Each row is a point. A path goes straight from each point to the next, and from the last back to the first. The post is the endless flat space through its rows: a point in 2 columns, a line in 3, a plane in 4, and so on, so that a path can go around it. Count how often the path circles the post. Going back the other way cancels.

Post (2 x 3):
[[ -9  -4 -27]
 [  4   8   9]]
Path:
[[-38 -15 -60]
 [-18 -29 -50]
 [ 52   6   3]
 [ 34  33  27]
 [-13  16  -4]
 [-28  23  27]
 [  2  37 -34]
 [ 28   1 -25]
 [ 32 -14 -45]
 [ 40  44  20]
 [-13  57   7]
 [-32  -2 -24]
 [ -6 -42  -8]
 [ 45 -28 -17]
 [ 52  35   0]
 [ -1  30   8]
 [  2  33  -5]
 [ 27  -4 -35]
 [ 25 -34 -28]
 [ 21 -12 -17]
 [ 37  14 -32]
 [-17  21 -15]
 [ -1  47   2]
 [ 12   7 -21]
 [ 34 -38 -16]
 [-33 -42  -8]]
Times around: 1

Post (8 x 9):
[[-11 -23  10 -13  -1 -12   3  31  16]
 [-35  17  26  32 -60  17  -8 -47   0]
 [  3   5  -6  -1 -31   2   3  -4 -15]
 [  2 -26  13 -19  -8   2  23   6  16]
 [ 19  20   7   1   6  -9   7  -3   2]
 [ 36  -7 -32   9   5  -2   4 -21  18]
 [  7  21  11  -7  -3  19  19   5  14]
 [ 20 -19 -29  29  11   5  25  -4   2]]
Path, 23 rows:
[[ 13 -56 -28  27  -4   6  24  36  -6]
 [ 27   6 -21 -18 -11 -16  12 -31  37]
 [  2  20 -17   0  15   7  28  25 -11]
 [-32 -13   2  -1 -44  -7 -19  20 -38]
 [ -7  -7  -4  20  37  -9  27 -27  20]
 [ -1 -17 -18  -3  -1   6   5  -6   4]
 [ 13   5   5  12  18  25  13  33  26]
 [  6  37  18  30 -29  -5  -4 -21  12]
 [-13  17  10  -9 -10   1  17  27  -6]
 [ -2  22 -26  21 -20 -10  17   8 -26]
 [ 16 -24  -2   0 -14  34  53  12  -1]
 [  3  -8  33  29   9  17  13  -1  38]
 [ 21 -10  -3   7   5 -25   2   1  28]
 [-41   9  13 -11 -38  -2  19  -7 -14]
 [ 14  22  26 -19   0  28  30 -22  23]
 [ -3  18 -16  28 -13   0   2 -31 -12]
 [ 12  -4   6 -19 -25 -18 -19 -26 -12]
 [ 32  35  15   2  -9  15  19  -8 -13]
 [ 24  -7 -11  -3 -16 -14  -3 -36  39]
 [-18  30  12  22 -15  17  32   2 -19]
 [ -2 -35  -7  -9  13   9  19   4  33]
 [ -1   6  12  27  -2  10   7  -8 -24]
 [ 30  -8  -3 -12  30   6   6  10  18]]
Times around: 3
